Every row gives one point. Any point is a mix of the corners, with weights that add up to 1. It lies inside the corners' shape when no weight is negative. Say inside or outside, and name the corners with a negative weight.

Corners:
(1): [ 72 -31  -2]
(2): [   0   66 -106]
(3): [ 32 -78 -12]
(4): [  2 -56  30]
Points:
[-16 -32  -6] => outside (1)
[ 29 -50 -25] => inside
[ 19  32 -71] => inside
[ 36 -10  -7] => outside (3)
[ 20 -30 -35] => inside
[  8  18 -46] => outside (3)

Corners:
(1): [ 60  34 -17 -40 -25  52  -7 -46]
(2): [-55   3   5  60 -59 -37  17  84]
(3): [-35 -40  33  24 -53  21  69  34]
(4): [101  74  31  20  18  -3  51 -74]
(5): [-52 -29  46 -58 -17 -36  -2  47]
(6): [  57   -9  -15   28  -16  -13  -75 -109]
(7): [-47   5  45  43  21  22  -1  24]
(8): [ -4  96 -14   5 -52 -32  40 -89]
(9): [-109  -37  -66   27    5  -42   47   81]
Points:
[-28  64  18  27 -14 -40  47   6] => outside (1, 3, 6)
[-33 -12  17 -21 -17 -20   7  21] => inside
[-15  26 -16  12 -14  39  84   0] => outside (2, 5, 6)
[  1  -3 -14  10   3  -5 -12  -1] => outside (3, 8)
[ -2  -1  11   3 -12  20  36  41] => outside (6, 8)

Corners:
(1): [ 21   5 -33  25  51  44  26  17 -19 -33   2 -40]
(2): [-41   0 -25  -6  39   5  34  13  -5  77  31  -8]
(3): [ 19  20  -9 -74 -28  -4  25   9 -24 -50  12 -66]
(4): [-20   5 -12  61 -13 -98  30  32  12  49 -42   0]
(5): [ 25 -93  55  15  48  23  50   7 -37  -3  33   3]
(6): [ 55  -4  19  64 -29  15  29 -25  29 -50 121 -36]
(7): [  7  24 104  52  27 -82 -56 -36   3 -51 -13 -55]
(8): [ -3 -31 -23  -2  47   1  76 -24  92 -16   2  -6]
(9): [ 54 -69  39  18 -63 -28 -30  38  -6 -33 -27 -19]
(10): [-49  43  73 -38  27  66  23  53 -23  30 -30  40]
(11): [-36 -50 -25  -1  27  -2  50  42  -5 -72   3 -33]
(12): [ -73  -57  -15    7   47  -21   78  -67   61  -52 -105  -61]
(13): [ 33 -21  30  33  -9 -22 -23 -27 -37  49  56  71]
Points:
[ -1 -16  23   8  19   5  24   5  -2 -27 -12 -18] => outside (2)
[ 10 -24  14  -6   2  -7  21   2  -9 -17   4 -22] => inside
[ 8 -9 21 32 14  0 18 -7  9  0  6 -8] => outside (3, 11)
[ 14 -21   9  21  22   5  17  -3 -15  -3  15   0] => inside
[ -5  49  71  27  16 -60 -34 -13   2  -7  19 -19] => outside (1, 5, 9, 12)
[  1  -3  43  25  17 -30  -6 -14  -3 -10   4 -14] => inside
[ 13 -30   4  12  -3 -37  14   9  -3 -15 -13 -29] => outside (6, 10)
[  4 -44   0  31  25 -16  38  -3  21 -15   3 -13] => outside (3, 10)
[ -9  -5  10   4   4  -9  18   7   4  -8  -5 -15] => outside (5)
